Rows are points. Each copy is the shape, with its points in the same order, stretched, turned, moved and blurred by noise. Is it also mirrored, or only turned?
(in the rows, 128 means zero)

Shape (7 x 2)
90; 108
155; 124
105; 132
208; 169
130; 122
121; 125
178; 107
Copy 1 (7 x 2)
107; 177
162; 137
112; 145
190; 69
139; 153
122; 147
186; 138
Copy 1 is: mirrored
Copy 2 (7 x 2)
90; 114
132; 161
118; 100
197; 180
127; 139
125; 132
142; 192
Copy 2 is: mirrored
Copy 3 (7 x 2)
135; 75
115; 127
149; 86
135; 181
136; 103
134; 103
93; 146
Copy 3 is: mirrored
Copy 4 (7 x 2)
123; 79
143; 132
115; 103
141; 194
135; 115
130; 111
166; 138
Copy 4 is: only turned

Shape (7 x 3)
99; 148; 102
211; 91; 125
103; 126; 160
156; 92; 123
113; 133; 92
138; 133; 136
116; 94; 142
Copy 1 (7 x 3)
103; 131; 107
192; 75; 133
145; 164; 132
166; 106; 106
114; 121; 91
140; 133; 137
165; 149; 110
Copy 1 is: mirrored
Copy 2 (7 x 3)
86; 105; 106
223; 148; 151
134; 136; 56
183; 121; 120
104; 100; 121
142; 140; 99
163; 115; 80
Copy 2 is: mirrored

Shape (12 x 6)
83; 93; 149; 131; 130; 138
152; 110; 71; 103; 177; 129
94; 86; 127; 96; 110; 116
139; 119; 139; 136; 91; 163
113; 90; 127; 109; 81; 125
147; 116; 91; 109; 154; 91
191; 151; 136; 138; 149; 163
203; 128; 146; 114; 141; 150
153; 156; 132; 96; 122; 157
126; 138; 163; 129; 68; 141
164; 158; 113; 138; 157; 125
174; 136; 140; 83; 131; 142
Copy 1 (12 x 6)
101; 112; 105; 116; 144; 178
160; 181; 169; 74; 204; 130
139; 122; 107; 82; 115; 165
152; 133; 150; 165; 119; 159
151; 136; 116; 112; 90; 161
146; 162; 150; 70; 166; 102
151; 137; 212; 159; 181; 120
154; 132; 227; 133; 149; 123
186; 107; 172; 130; 159; 133
152; 97; 127; 165; 92; 141
147; 145; 172; 128; 192; 93
176; 109; 198; 106; 145; 129
Copy 1 is: mirrored
Copy 2 (12 x 6)
105; 108; 108; 126; 126; 162
149; 127; 110; 172; 203; 113
120; 125; 95; 97; 147; 137
130; 174; 104; 144; 109; 162
126; 154; 87; 102; 134; 148
145; 126; 94; 156; 177; 92
161; 165; 133; 203; 123; 134
191; 160; 123; 182; 129; 129
134; 180; 141; 150; 132; 124
110; 178; 106; 116; 81; 144
129; 145; 121; 191; 142; 106
170; 164; 134; 145; 143; 117
Copy 2 is: only turned
Copy 3 (12 x 6)
80; 143; 141; 130; 126; 67
199; 112; 102; 108; 163; 118
85; 143; 127; 79; 115; 92
94; 107; 175; 138; 102; 138
69; 129; 139; 85; 110; 129
170; 154; 102; 103; 162; 128
184; 114; 184; 162; 140; 149
168; 129; 203; 114; 151; 154
165; 127; 171; 120; 89; 145
70; 142; 182; 134; 79; 146
191; 142; 136; 163; 142; 140
173; 134; 182; 93; 118; 145
Copy 3 is: mirrored
Copy 4 (12 x 6)
116; 110; 155; 151; 159; 165
129; 64; 97; 86; 169; 123
84; 99; 150; 118; 150; 151
143; 136; 143; 114; 123; 182
97; 116; 158; 113; 121; 165
108; 94; 113; 100; 146; 97
180; 147; 111; 84; 151; 143
167; 145; 133; 54; 156; 130
129; 145; 103; 77; 160; 160
120; 173; 148; 124; 114; 178
148; 132; 94; 111; 145; 114
127; 141; 120; 55; 168; 138
Copy 4 is: only turned
